Each row of a before or after table is a point. The points were changed in one or more steps. Then noise was added and the rows were shuffled. The steps act on how far a point lies along the listed directions, d1 being the first. Name the steps. A step turns or swaps two directions, mirrors them in a line or flattens them onto one, adds a multiple of one to another, or multiplies one. Angles are multiples of 10 degrees, from the lower direction toward the higher: turns from -170 to 170, lines from 10 to 170 but not 90. Use the fewest steps. Two steps may share a direction if one is a turn and the other turns, adds or multiplies; they go together, in the order done. Otherwise the lowest direction goes first.

Directions:
(1): [-60  -6   9]
(2): [ 11 -32  51]
(3): [  0 -51 -33]
Before:
[[ -9  -5  12]
 [ 20  37  -9]
 [ 30 -33 -24]
 [ 42  -2   9]
 [ -7   4  31]
 [-60  34  11]
 [ -3  11   5]
 [ -2  44   0]
 [ -8  15 -16]
 [-19 -35 -11]
 [ 11  14 -21]]
After:
[[  1   8   9]
 [-34  20  20]
 [ -6  -8  19]
 [-15  21  37]
 [ 19  24  -1]
 [ 37   8  56]
 [ 14   5  -2]
 [-26  -7   9]
 [ 21 -32 -15]
 [-25 -24 -39]
 [-26  21 -24]]
Steps: turn d1 and d2 by 140 degrees

Directions:
(1): [ 27 -11 -37 -17  23  -9  37 -60 -15]
(2): [ 60 -12  22   3  -2  10 -28   9 -55]
(3): [ 41 -11  -7 -28 -14  43 -15  -3  58]
Before:
[[ 21 -10  10 -14  -4  19 -20  16   1]
 [-15   6 -13   2   5   0   7  -4  15]
 [ 37 -12   8 -10  -7  19 -19   2  -3]
 [-18   9  -2  -5  -7   4   6  -5  30]
 [ 26  -2  19   0  -5  20 -22  14 -19]
 [  7   2   2  -5   0  11  -6   5  14]
 [ 30 -13  13 -21   1  21 -27   7  29]
 [-28   3 -17   1  -2  -5   5  -8  21]
 [-34  11  -4   0  -3  -2   6  10  37]
 [ 25 -10 -35 -24  21  16  23 -52  17]
 [-16   3  -3   1 -16   7 -10   9  40]
 [ 24  -3 -25 -36  18  10  41 -42  14]
 [ 22 -17   6  -5 -22  27 -19  16  17]]
After (13 x 9):
[[ 45 -18   4 -25   8  18 -20 -11  18]
 [-46  13 -14  -7   0   1  15   2  59]
 [-27   8 -18   2   7  -2  10  -6  24]
 [-43   7 -23   1  -1  -9  12 -10  35]
 [-29  10  -9  -8  -3   2  14 -12  41]
 [-19   1 -15  -7 -13   7   0  -4  54]
 [  4   2 -26 -25  25 -11  53 -45  -5]
 [ 48  -7  23  -1  -6  27 -29  10 -31]
 [ 39 -21  -2 -10 -15  29 -13   0   9]
 [ 37 -16   9 -20   0  22 -18   6  -9]
 [ 10  -1  -3  -9   4  10  -2  -4  13]
 [ 56 -17   8 -10  -2  17 -20  -6 -22]
 [  4  -5 -38 -13  29  -5  36 -58  -6]]
Steps: turn d1 and d3 by -30 degrees; multiply d2 by 1.6

Directions:
(1): [  7  14 -22 -30  10 -18  21   8 -45 -17 -22  60 -30   9]
(2): [-23 -17  -6 -37 -10 -28  58 -11  16   0 -10 -41 -10  37]
Before, 9 rows:
[[  3   9   1  17   0  12 -20   3   1   0   8   3   4 -13]
 [ 12   5   8  30   7  20 -38   4   5   6  13  11  19 -19]
 [  5   7  -5  -8   6  -4  -2   2 -17  -1   4  18  -7  -4]
 [  2   2  -1   5   0   2  -9   1   0  -6   4  -4   5  -1]
 [ 15  18   1  16  11  14 -30   7 -15   0   7  24   2 -22]
 [ -3  -5   6  -3   1   0   8  -3   2   4   3  -7   0  -2]
 [ -5  -1   9   7  -8   3  -8   1   8   5   1  -6   2  -4]
 [  3  -3  -5  -1   2  -4  -3   3   3   1  -1   3   4  -1]
 [  2  -4  10   5  -5   9 -12   5  16   8   6 -22   6  -2]]
After, 9 rows:
[[  7  12   2  25   2  18 -32   4   0   1  11   7   7 -20]
 [ 19  10  11  45   9  31 -60   8   3   8  18  20  24 -32]
 [ 23  24   2  28  15  23 -49  11 -23   0  10  40   4 -35]
 [  7   9  -6  -8   8  -3  -5   3 -22  -2   4  25  -8  -6]
 [ -5  -6   5  -4   0  -1  11  -4   4   4   3 -11   0  -1]
 [  3   3   0   7   0   3 -12   1   0  -5   5  -3   7  -2]
 [ -5  -2  11  10  -8   5 -11   1  10   6   3  -8   4  -5]
 [  3  -3  -5   0   2  -3  -3   3   3   2  -1   4   5  -1]
 [  1  -5  13   8  -6  11 -15   4  20  10   9 -27   9  -4]]
Steps: multiply d1 by 1.3; multiply d2 by 1.6

Directions:
(1): [ 11  17 -16 -54  -2  21 -20   2 -10  -1 -15  -2  -8  -4   1  27 -14  -4
   3  60 -29 -18  -5  -6]
(2): [  2   6  14 -20 -18  -1   0  10 -43 -12  11  38 -41   5  34  14  -7  17
   1 -12  47  -9   5   3]
Before (10 x 24):
[[  1   5   1  -5   0   3  -1   5   0   3   2   1  -2   0   0   5  -3   1
   -1   2   2  -4  -2  -1]
 [ -2  -3   6   7  -6  -7   7   5 -14  -3   7  15 -15   3  16   3   1   6
   -1 -23  29   5   2   1]
 [  1  -4   1   8   5  -3   3   0   6   2  -1  -2   3  -1  -4   1   3  -2
    2  -3  -6   6  -2  -1]
 [ -1   5  -2  -8   2   7  -6   2   1   0  -2  -1   0   0   0   7  -1  -2
   -1  14  -6   0  -1  -5]
 [  0   1   3   0   2  -2   0  -1  -2   1   2   1  -2   5  -2   1  -1   0
    0  -3   2   5  -1   0]
 [ -4  -6  12  10  -6  -4   8   7 -14  -3   8  16 -11   2  11  -7   2   7
    1 -24  28   1   5   2]
 [  1  -3   0   2   0  -4   1   0   2  -4   4   3   2   0  -3   2  -1   6
    0  -5   1  -1  -1   2]
 [ -6  -2   3  -1  -4   0  -1   0  -6   3   3   6  -3   1   5  -5   0   1
    3  -7   9   1   2  -2]
 [  1   5   1 -17  -7   6  -7   0 -13   0   1   8 -11  -4   4  10  -6   0
    0  13  -1  -8   1   2]
 [  1  -1   5 -11  -4   3  -5  -1 -11  -4   2   9 -14   5   5   7  -2   5
    2  -1   8  -5   4   0]]
After, 10 rows:
[[  0  -3   0   3   1  -5   1   0   2  -4   4   3   2  -1  -3   1  -1   6
    0  -6   2   0   0   2]
 [ -8 -14  16  40  -5 -20  19   3  -7  -3  17  16 -10   5  16 -14  10   9
   -3 -59  47  16   5   5]
 [ -8  -6   7   9  -3  -4   2   0  -4   3   6   7  -1   2   4 -10   3   2
    3 -18  14   4   3  -1]
 [ -2   0   6  -1  -6   0  -2  -1 -10   0   5   8  -9  -3   4   2  -1   1
   -1  -4   7  -3   2   4]
 [  1   4   2  -1   0   2   0   5   0   3   3   1  -1   0   0   3  -3   1
   -1  -3   4  -3  -1  -1]
 [-10 -15  21  40  -5 -16  19   6  -8  -2  16  17  -6   5  11 -22  10  10
   -1 -57  44  11   8   5]
 [ -1   0   4   2   2  -3   0  -1  -1   0   2   0  -1   5  -1   0   0   0
    0  -6   2   6  -1   1]
 [  0   6  -3 -11   1   8  -7   2   0   0  -3  -1   0  -1   0   9  -2  -2
   -1  17  -8  -1  -2  -6]
 [ -4  -7  11   9  -3  -5   3  -2  -7  -4   7   9 -11   6   5  -3   4   7
    0 -23  20   1   6   2]
 [  3  -1  -2  -2   4   1   0   1   4   2  -4  -2   1  -2  -4   5   0  -3
    2   7 -11   3  -3  -2]]
Steps: add -1.5 times d2 to d1

Directions:
(1): [-35 -22   9   6   3  23  16 -53 -20  15 -25  17  37 -51 -23  10   7 -30
  31   0  40  18 -25  30   0 -10  -9 -32  -4  -9 -38 -17  24 -15  -3  33
  26   5  19  -3 -29  33 -25  12  12  -6  -6  17   2  -8 -12  -3 -18   9
   0  13  56  40  -4   2   5   8  14  25]
(2): [-27  -2  11  -3  18   7   3   5   0 -41 -19   4  18  -5   6 -18  -6  13
 -17  30  11 -11   5 -14 -30 -16   4 -21   3  11 -32 -17 -29  17  17   6
 -49 -17  30 -44  25  -1  33  29  16  -3   1 -35  48  20  22  35 -57 -40
  20   7   8 -24  17  12  25  -7  34   6]
(3): [-12   3  15  14  13   6 -23  44 -18  -2   6  11  26  28 -29 -20  15 -15
  -2 -32  23  26 -26  -3 -22  34  28   7 -50  -5  11 -13   7 -20 -30  13
  23 -21  27  10 -18 -33 -17  21 -11  32  32  -2  48  -7  -7  32  33  16
 -16  37 -23  -7  27  -3   2 -39  26  -7]
(4): [ 11  12  37  15 -34   9  15 -18 -50  15 -21 -29   5  -6  10  24 -41  29
  24 -18 -29  22  26   1  19  27  44  -4  27 -12   1  10 -34  -7  13   9
  10  17 -29  -1 -20   5   6  14 -14  46 -16  41  40 -25  -5  11 -35 -14
 -15  -3   0 -29  19  21 -26   8  20 -21]
(5): [ 38  -7  -2 -11  -8  21 -21 -11 -28 -10 -24  30  11 -16  -9  -6 -26 -17
  -4  -6 -29  18 -33 -22  -1  -7  11 -20  -5  60   5 -27  11  -8   4  31
 -13 -12 -48 -23  36   7  -1 -15 -16  46 -18 -12 -30  42 -34  -7  17  13
  11  11  14 -29 -32  20  27 -42 -13  -8]
Before:
[[  6  -5  -4  -2  -3   2   5 -15  -4   3  -7   3  -2 -11   0   5  -6  -5
    6  -1  -7  -1  -4   1   3 -11  -5  -5   9   6  -2  -7   4   0   4   5
    5   0 -10  -4   5  10  -4 -10   5   5 -10  10 -11   3  -7  -9  -3  -1
    0   0  10   5  -3   3  -1   7  -7   7]
 [  9   5  -4  -3  -6  -5   0   3   4  -1   0  -4 -10   0   6   1  -4   6
   -6   4  -6  -8   6  -1   5   1   1   3  14   1   6  10  -2   8   9 -11
   -6   4  -9   4   7  -3   6  -6  -1  -3  -7   2 -17   5   0  -7   7   0
   -1  -9  -5  -1 -12  -4  -7  -2 -12  -2]
 [  9  12  -1   4   5   4 -14   6  -9  -5   0  11   6  12  -8  -5  -1  -6
   -1  -7   0   9  -6  -8  -4   2   9   4 -12  10   4  -3  -6 -10  -5   6
    1  -3   0  -6   6  -7  -2   3  -9  15   7  -1  10   3 -10   7  11   3
    0   4   3  -8   3  -2   4 -14  -1  -4]
 [ -5  -1  16  14  -2   0  -9   8 -16  26   3   1  16   8 -25   4   5 -24
    9 -34  12  25 -23  14   1  30  19   4 -29  -5  21   3  24 -22 -22  12
   44  -1   2  21 -23  -9 -25   5 -16  16  11  16   3 -17 -17   4  39  29
  -16  16  -3   8   6  -6 -10 -16   5  -3]
 [ -6  -1   9   9   2   5  -4   2  -4   2   4   4   7   0  -9  -2   6 -11
    9 -12  16   9  -6   8   0   7  10  -7 -10  -9  -4  -4   8  -9  -8   6
    9  -3  22   9  -8  -2 -11   5  -9   5  14   7   9  -5   0   8  11   5
   -8  12   5  10   6  -1   1  -5   9   1]
 [  5   1   8  -1  -9   5  -6   2 -14   2  -1  -2   1   1   1  13 -11   4
   10  -9 -12  11  -4   0   1   5   7   0  11   3   2   4   0  -3  -2   3
    2   7 -12   5   1   0   0  -5  -5  16   0   9   1  -2  -6  -3   5   3
   -9  -6  -3  -5  -2   4  -1  -2  -3 -10]
 [ -3  -3   7   4   0   4  -5   0 -16  13   1   5  12  -3 -15  -5   5 -10
    8 -14   9   5 -16   3  -5  12   1  -4 -17   1   1  -3  10  -9 -12   9
    5   2   5   0  -6  -4  -9   1  -7   7   4   8  -3   2 -12   2  14  11
  -11   8   0  11  -8  -4   4 -14   5   1]
 [ -7  -4  11   1  -8  17   6 -27 -18  19  -9   0  10 -23  -6  19 -10 -12
   17  -6   5  16  -9  13  10   7   2 -17   5  -6  -7   0   7  -9   1  18
   17  13  -7   2 -17  14 -15   2  -4  10  -7  23   2 -14 -15   0  -2   6
    3  -4  24   9   0   3 -13   7  -1   5]
 [ 25   7   9  11 -27  -7  -5   8  -8  26   7 -16  -7  12  -2  14  -6  16
    3 -20 -18  12   6  -2  25  21  14  24  12 -10  26  18   2 -12  -5  -8
   28   7 -31  23 -18  -9  -9 -15 -15  18  -5  37 -11 -16 -10 -16  23  20
  -15  -4 -17  -4  -6   1 -20   5 -12 -12]
 [-15   0   5   6   5  -4  16 -10   1   8   5  -8  12  -3  -4   4   7  -1
    6   0  16  -3   4   8  -4  11  -5   1   1 -22 -11   8  -1  10  -5  -1
   13   7  17   3 -21   0 -10  13   9 -11  12   7  18 -15   7   0 -20  -4
   -4   3   5  13  15  -5  -2  14   6  11]
 [ 18   2   2  -2 -13 -10  -3   1  -4  15   3  -7 -12  12   8   6  -8   7
   -1  -6 -15   1   7  -4  10  10   4   9   2  -2  15   8   0  -3   1  -7
    5   8 -18  12   0   0  -6 -11   0  11  -1  14 -15   2 -12 -13  15  10
   -8  -4 -11  -5  -8  -3 -15   3 -11 -13]]
After, 11 rows:
[[-42   4   3  12  14 -19  28  -1  24  12  23 -24   4   8   1   5  28   7
    6   6  38 -17  23  22  -6  13 -17  14   2 -60 -15  24  -5  16  -9 -22
   20  13  52  17 -43  -5 -10  21  21 -46  25  11  34 -40  30   3 -28 -12
  -10  -4  -4  35  35 -20 -17  40  13  19]
 [  4  -2   7  -6  -2  11 -11   3 -15 -14  -9   9   9  -3   0   4 -14   1
    1   1 -11   9 -12  -9 -10  -4   6 -10   8  20  -7  -8  -3   1   3  10
  -16  -2 -10 -13  18   0   9  -1  -2  20  -2  -8   5  15  -6   5  -5  -5
    1  -1   2 -16  -6   9  15 -14   2  -8]
 [  0   7  26  10 -15   1   1  10 -16 -11 -14 -18  11   7   6   1 -18  33
   -9   7 -11   4  16 -15  -1  10  25   3  20  -3  -5   3 -32   3  14  -1
  -17  -6  -6 -20   2  -9  24  16  -2  22  -6  11  43  -2  11  20 -39 -21
    2   2  -9 -31  14  16   0   0  25  -9]
 [-16   2  36  17  -4   9  -3   4 -36   6 -17  -6  29   2 -18   2 -15  -7
    7 -23   7  27 -12   5 -11  29  38 -11 -18   0   2  -5  -6 -15  -7  20
   18  -6   7  -7 -13  -7  -3  27 -12  33   5   9  45 -12  -7  29  -8   1
   -9  20   3 -18  22  10  -3 -19  32  -7]
 [ 20  10  -3   0   3  10 -21   3 -16  -8  -7  21   9   7 -11  -7  -8 -12
   -3  -9  -8  14 -17 -15  -4  -1  11  -2 -14  29   6 -12  -2 -12  -4  15
   -3  -7 -14 -13  18  -5  -3  -2 -14  28   2  -6  -1  16 -20   5  17   8
    4   7   7 -16  -7   3  13 -27  -5  -6]
 [ 13  -6  -2  -4  -4   8   1 -18 -12  -3 -15   9   3 -15  -1   3 -14  -7
    4   0 -14   3 -10  -6   0 -13   0 -12   9  21  -4 -15   2  -1   7  13
   -2  -4 -19 -14  15  12  -1 -10   2  18 -15   5 -12  14 -13  -7  -6  -2
    4   4  14  -5  -8  10   7  -3  -6   5]
 [ 11   2  13  -3 -10  -3  -2  -1 -15  -3 -11  -6  -2   7  11   1 -20  16
   -6   5 -17   1  10 -13  -1   6  14  -4   7   8   1  -2 -17   3  11   1
  -18   1 -14 -11  12   1  10   3   4  22  -5   2  10  12  -6   4 -15  -9
    0   0  -6 -23  -1   8  -4  -4   6 -14]
 [-12   0  12  11   2   3   0   3  -3   2   5  -1   7   1  -7  -1   7  -6
   10 -10  19   7   0  10  -1   9  11  -6  -7 -17  -7  -1   3  -7  -7   3
    9  -1  29   9 -12  -3  -8  10  -7   2  15   9  18 -11   6  11   3   0
  -10  11   4  11  13  -2  -3   1  14   1]
 [  9   6   1  -3  -8  -3   1   1  -2  -4  -5  -5  -7  -2   7   1 -10   9
   -5   5  -9  -6   7  -3   4   2   6   0  17   3   3   8  -7   8  12  -8
  -10   3 -11  -1   9  -2   9  -3  -2   3  -9   2 -10   7   0  -3  -1  -4
    0  -8  -4  -7 -11   0  -6  -4  -8  -4]
 [-16  -7  12  -3   2  21   4 -24 -16  -1 -17   8  18 -26  -5   9 -11 -11
    7   8  10  11 -13   5  -5  -3   0 -27   3   6 -20 -11  -1  -2   7  22
   -6   3   4 -19  -1  14  -2  12   3   8  -7   3  16   1  -8  13 -21  -8
   14   1  29  -1   2   8   3  -1  11   9]
 [  2  -2  14   4  -5  10  -6  -4 -29   9  -9   6  17  -7 -14  -5  -7  -7
    9 -14   1  10 -17  -2  -6  13  11 -11 -13  12  -2  -8   3  -9  -7  17
   -1   0  -5 -10   0  -2  -5   4 -10  23  -2   8   4   8 -16   7   4   6
   -9  10   3  -2  -8   5   7 -21  10  -3]]
Steps: turn d2 and d4 by -100 degrees; multiply d5 by 3
